Each row of a before or after table is a point. The points were changed in one or more steps. Then noise was added and the rows were shuffled. The steps act on columns, c1 being the first. Name the steps. A step turns or swaps two columns, mirrors them in a line or flattens them onto one, adds a multiple of one to another, or multiplies or shifts one. Angles are multiples of 10 degrees, from the lower column toward the higher: turns from -170 to 170, lines from 10 to 170 but not 90. Use the fewest steps. Two steps may share a column if one is a turn and the other turns, adds or multiplies; they go together, in the order done. Otherwise the lowest column goes first.
In the rows, 128 means zero.

Before, 9 rows:
[[143 174  60]
 [149  97 173]
 [163 119 159]
 [121 108 148]
 [140 135 104]
 [134 128  76]
 [141 144 105]
 [128 140 141]
 [110 105 122]]
After, 9 rows:
[[140 130 101]
 [134 101  83]
 [129 145 133]
 [121 122 156]
 [111 105 134]
 [163 135 160]
 [143 133  46]
 [149 124 182]
 [139 122 104]]
Steps: turn c2 and c3 by -30 degrees

Before, 8 rows:
[[148 129 132 169]
 [ 82 107  76 121]
 [101 110  77 131]
 [ 98 133 106 112]
 [169 140  91 152]
 [186 133 143 152]
 [115  89 151  97]
 [116  76 140 104]]
After, 8 rows:
[[126 133 107 113]
 [127 109  76 129]
 [129 140  90 151]
 [127 108  74 119]
 [125  90 152  99]
 [130 135 146 154]
 [126  77 140 102]
 [128 129 135 172]]
Steps: multiply c1 by 0

Before, 12 rows:
[[124 139  88 124 109 116]
 [107  92 147 141 121  96]
 [166 111 174 175 142  83]
 [133 142 126 138 158 122]
 [151 132 121 143 153 119]
 [102 115 100 113 109 113]
 [109 134 118 129 100 142]
 [120 132 129 113 103 130]
 [172 107 125 143 161 129]
 [114 125 101 109  96 135]
 [110 106 126 147 145  98]
 [154 132 124 188 150 134]]
After (12 x 6):
[[107  94 147 155 122  96]
 [172 107 124 157 162 128]
 [155 132 125 248 150 134]
 [166 111 175 223 144  83]
 [133 142 126 146 158 123]
 [102 114 100  98 109 112]
 [114 125 102  91  95 134]
 [108 134 117 130 100 140]
 [124 139  88 121 110 118]
 [110 106 125 166 144  98]
 [119 132 128  98 101 129]
 [150 133 122 159 152 117]]
Steps: multiply c4 by 2

Before, 10 rows:
[[162 121 117 132 132 141 142 121]
 [128 141 140  82 119 134 153 112]
 [133 122 129 153 125 178 157 122]
 [110 126 148 122 115  99 147 122]
 [129 135  77 138 151 103 104 118]
 [125 169 118 165 184 134 100  94]
 [155 155 112 134 104 154 171  99]
 [128 177  77 153 151 134  91 140]
 [141 168 119 150 157 144 158 143]
 [118 120 121 110 124 142 182 105]]
After, 10 rows:
[[232 120 117 132 131 142 191 120]
 [210 156 113 133 104 153 222  98]
 [ 75 126 150 120 114 100 198 121]
 [145 121 129 153 127 178 208 123]
 [120 169 118 166 183 135 150  95]
 [128 141 141  84 118 134 203 113]
 [131 135  76 137 149 101 154 119]
 [ 97 120 121 109 124 141 234 104]
 [167 169 120 150 157 144 208 145]
 [128 176  78 154 151 134 140 140]]
Steps: multiply c1 by 3; shift c7 by 50

Before (10 x 11):
[[ 97 155 115 126 151  98 131 131 101  97 128]
 [149 122 169  98 141 135 106 119 128 170  92]
 [ 83 181  76  90 133 142 127 119  97 164 132]
 [125  95 158 116 110 121 111 121  90 154 169]
 [132 118  76 158 116 135 139 112 118 105 115]
 [ 78  79  62 134 137 121 129 137 114  83 112]
 [124 133 127 134 133 156 157  71 101 142 151]
 [ 69 148 132 145 116  99 142 121 121 112 131]
 [155 119  74 146 136 113 179  60 150 123 118]
 [113 138 144 138 154 139 133 143 131 137 195]]
After (10 x 11):
[[131 117  78 158 117 134 141 110 139 107 113]
 [126 132 130 147 133 157 158  73 109 138 151]
 [149 122 171 107 140 132 107 119 111 171  91]
 [154 119  73 129 135 110 181  61 157 124 116]
 [125  99 160 144 106 120 112 119  94 153 168]
 [ 69 149 132 145 116 101 145 119 132 110 129]
 [ 94 154 114 144 148  97 130 129 105  98 129]
 [ 84 180  73 120 131 140 128 120  77 164 133]
 [115 140 141 134 153 141 132 145 135 141 195]
 [ 78  78  63 142 142 124 128 138 120  83 113]]
Steps: turn c4 and c9 by 40 degrees

Before (8 x 12):
[[111  92  99  93 128  98 143  69 128 151 126 172]
 [112 125 137 124 139 117 139 136 177 127  96 152]
 [144 155 156 158  92  87  87 142 147  70 119  92]
 [160 182 182 164 102 115  93 105 135 103 125 107]
 [ 94 162 106 141 136  97 164 116 112 155 170 153]
 [118 128 106  93 166 109 182  85  94 125 147 159]
 [152 118 157 150 101 130 116 172 149 130 128 116]
 [ 90 136 104  84 133 141 131 101 132 131 133 140]]
After, 8 rows:
[[ 68 121 102  87 133 138 142 102 130 133 123 140]
 [ 90 161 103  92 128  92 140  68 116 150 135 166]
 [ 89 126 138 121 138 113 133 136 171 151 161 151]
 [ 73 103 105 128 134  93 127 115 101 145  81 148]
 [ 98 132 107  80 166 103 143  87  97 108 111 156]
 [133 139 155 149 103 132 120 173 147 142 126 118]
 [121 102 157 168  94  94 113 141 174  88 135  85]
 [139  75 184 172 102 119 112 104 148 111 122 105]]
Steps: shift c1 by -20; turn c2 and c11 by -170 degrees; flatten c4 and c7 onto the line at 160 degrees; turn c6 and c12 by 10 degrees; turn c9 and c10 by 30 degrees

Before, 9 rows:
[[207 134 120 154 144 157 129  90 124 151 121 133 144 120]
 [111 130 147 153 136 107 144 138 163 122 157 148 137  95]
 [ 82 160 151 152 147 112 141 137 135  94 148  97 134  83]
 [168  91 100 119 150 105 187 107 170 137 118 120  97 107]
 [ 99 189 148 168 154 127 135 181 120 119 166 115 126 113]
 [104 111 123 145 149 118 136 149 125  93 153 124 131 115]
 [131 117 105 149 115  93 190 103 159 120 135 126 128 129]
 [196 160 128 180 156 159 117 106 131 109 109 153 113 122]
 [173  81 143 134 116 114 205 111 179 126  99 125 141 135]]
After:
[[ 97  72 150  85 156 106 136 182 121 120 164 113 124 114]
 [195 106 127  64 157 116 118 104 133 109 110 153 113 123]
 [167 156 100 162 151 111 190 108 169 137 119 120  95 105]
 [130 126 103 140 115  88 192 102 157 122 132 124 127 130]
 [175 167 144 149 118 105 202 109 178 127  96 123 140 136]
 [111 119 144 126 133  98 145 139 165 122 156 149 135  96]
 [207 130 119  88 145 126 127  91 123 151 120 135 139 122]
 [ 84  96 146 114 145 106 142 133 136  95 150  96 136  85]
 [100 143 123 130 148 103 136 147 128  91 152 123 130 115]]
Steps: turn c2 and c6 by -160 degrees; turn c4 and c6 by -130 degrees

Before (8 x 20):
[[194 116 135 124 135 147 147 103  95 114 143 110 123 126 117 159 126 156
  166 181]
 [104 151 126 135  93  95 144 141 148 144 143 106 118  75 104  81  49 133
  104 108]
 [105 106 129  90 122 135 100 186 120 182 127 122 137  98 102 151  73 120
  111  97]
 [141 114 160 140 157 138 151  99  78 102 116 112 114 169 130 151 120 177
  149 173]
 [156 142 154  82  91 110 111  94 154 172 149 168 163  99 155 101 140 152
  159 139]
 [137 168 112 144 156 110 149 134 119  98 145 111 112 154 110 107 110 145
  141 131]
 [176 124 164 123 155 163 138 111  87 132 114 122 170 114 132 151 143 160
  143 137]
 [ 92 117 136  89 109 131 108 164 150 140 123 103 152 101 104 109  75  81
   99 114]]
After:
[[103 137 128 141  90  97 148 119 152 105 142 106 115  72 107 180  49 132
  103 122]
 [ 81 110 154  97  87 109 114 130 152 114 147 167 166  97 153 110 139 153
  159  83]
 [184 106 128  85 123 138 100 148 121  72 128 118 139 100  99 160  73 117
  110  92]
 [111 121 135 122 141 145 148 161  95 180 141 109 126 121 119  62 123 156
  166 113]
 [110 145 109 155 156 112 145 136 117 142 143 110 114 154 109 138 108 147
  141 156]
 [118 127 168 121 154 162 136 155  87 136 111 122 170 115 132  79 144 160
  143 121]
 [126 130 159 130 156 141 153 121  79 174 118 114 108 167 128  90 117 178
  148 127]
 [143 108 136  93 106 131 108 123 151 112 119 100 152 102 102 176  78  82
  101 124]]
Steps: turn c1 and c8 by 50 degrees; turn c1 and c16 by -130 degrees; flatten c2 and c4 onto the line at 60 degrees; turn c10 and c20 by -120 degrees

Before (9 x 24):
[[101 113 129 116 152  95 113 116 121 158 197 176 163 101  94 166 102  90
  107 116 167 107 177  92]
 [135  83 140 145 165 160  62 129  92 110 140 157 147 103  76 241 137  87
  164 174 154 133 119 131]
 [156  83 123 184 134 143 106 114  70 114 121 156 123 134  84 197 155  85
  144 188 139 169 142 160]
 [161 157 135 112 138 140 141 177 170 129 119 145 104 122 123 147 131 116
  157 130 133 112 103 127]
 [123 148 126 105 149 149 139 150 114 142 126 126 138 122 138 150 116 149
  142 134 119 107 137 127]
 [105 163 125 118 128 139 146 127 115 143 140 117  99  65 128 153 137 163
  113 106 143 102 107 112]
 [112 147 107  97 134 126 159 110 155 144 111 148 125 110 144 124 167 147
  185 138 147 121 120 151]
 [200 139 111 117 128 107 175 105 137 168 116 107 111  93 117 158  82 127
  134 121 131 136 125 133]
 [142 160 142 101 145 131 180 110 137 141 122 101  93 106 103 135 119 134
  125 157 119  91 130 131]]
After, 9 rows:
[[ 98 112 128 117 152  96 112 115 120 169 196 177 162 101  94 165 182  90
  108 116 168 108 128  92]
 [118 149 126 105 149 148 140 150 115 142 126 127 134 123 140 150 140 150
  143 134 120 105 121 126]
 [161 162 127 119 127 138 147 126 115 148 140 116 145  66 129 152 104 162
  112 105 142 102 126 113]
 [133 147 107  96 133 126 159 110 154 138 112 149 145 110 143 124 101 146
  184 138 146 122 160 151]
 [145 157 136 111 138 141 141 177 171 130 118 145  91 122 124 147 104 115
  158 130 134 112 118 127]
 [133 139 111 117 129 108 176 105 136 166 117 109  55  93 117 157 150 127
  134 121 132 135  86 134]
 [128  85 122 183 135 142 105 115  69 105 121 156  98 133  84 196 126  85
  144 190 141 170 158 160]
 [109  83 140 144 165 159  64 128  90 109 139 157 124 103  77 241 115  87
  164 175 154 132 132 131]
 [160 160 142 101 144 132 182 109 136 139 123 101 107 106 103 133 134 134
  126 157 118  90 121 131]]
Steps: mirror c1 and c13 in the line at 130 degrees; add -0.3 times c24 to c10; mirror c17 and c23 in the line at 60 degrees

Before (10 x 32):
[[124 123 146 106 152 149 131 129 129 144 185 122 134 121 135 141 149 151
  141  91 123 121 159 137 144 137 114 126 164 128 162  99]
 [105 126 144 132 149 126 128 157  90 152 130  80 139 152 119 141  94 116
  137  92 145 101 123 143 157  69 117 110 129  96 155 151]
 [137 102 143 109 129 139 131 138  79 151 127 116 151 120 185 128 161 154
  142 112 147  90 137 146 129 128 180 106 123 113 156 102]
 [100 117 145 114  48 137 132 148  78 100 126 124 143 126 121 125 114 135
  132 115 135  98 212 166 139 130 114 130 164  89 160 164]
 [135 156 141 123 168 225 132 143 119 146 170 134 118 123 123 143  93  91
  144 115 149 121 112 142  48  67 103 112 122 102 114 103]
 [125 107 141 130 118 140  61 136  79 147 135 133 117 121 127 125 116 151
  146  95 143  93 120 146 159 137 111 132 183 142 153 150]
 [128 140 143 122 100 132  71 201  81  94 126  26 118 141 166 125 129  80
   95 111 148  90 130 146 118 114 157 137 131 170 109 145]
 [124 104 121  59 169 147 136 131 125 137 128 130 130 116 118  77 110 135
  107  82 148 138 123 155 144 117 117 115 132  95 136 129]
 [ 70 134 137 122 145 131 116 158 165 124 130 115 165 143 167 143 155 141
  139 112 134 142 147 139 105  88 118 104 123 199 144  99]
 [130 119 151 120 155 153 109 161 107 143 127 129 177 114 130 137 113 110
  146  80 124  92 114 140 149  91 178 130 137  89 159  98]]
After:
[[126 122 120 106 153 149 131 128 129 142 159 109 135 122 136 142 145 173
  142 149 125 122 186 121 144 159 114 126 164 134 159  99]
 [129 120 110 119 155 153 108 162 108 143 116 115 176 113 129 135 114  92
  144 108 123  92 129 145 151 186 178 131 137 165 160  98]
 [107 125 147 129 150 125 131 158  90 154 122  81 139 153 118 139  93 105
  137  84 145 100 130 136 154 181 119 112 128 164 155 150]
 [136 102 127 109 128 136 131 137  78 150 138 109 152 120 185 128 159 179
  142 132 146  89 125 127 131 143 178 105 121 153 155 101]
 [134 155 113 124 169 222 131 142 119 146 113 128 117 122 125 144  93  52
  144  78 151 121 170 135  50 162 101 110 122 160 113 104]
 [129 139 183 121 100 130  71 201  83  93 130  42 119 141 166 127 127  33
   95 120 147  91 124  89 118 146 158 138 129 106 109 144]
 [ 70 132 131 124 145 130 117 158 164 124 146 112 162 143 165 142 157 154
  138  95 133 141 131  75 106 160 120 105 122  81 142 101]
 [101 119 116 116  51 137 129 148  79  97 213 114 144 127 122 126 116 140
  130 132 136  98 128 126 138 137 115 130 164 181 160 162]
 [125 101 131  61 168 146 137 130 124 137 124 135 130 117 116  78 110 144
  107 133 150 140 129 130 145 176 116 115 133 169 136 129]
 [124 104 117 129 121 140  59 138  78 148 120 123 119 121 129 128 115 174
  147 149 141  93 134 105 161 156 110 131 184 128 154 150]]
Steps: mirror c3 and c12 in the line at 110 degrees; swap c11 and c23; multiply c18 by 2; turn c20 and c26 by -110 degrees; turn c24 and c30 by 140 degrees
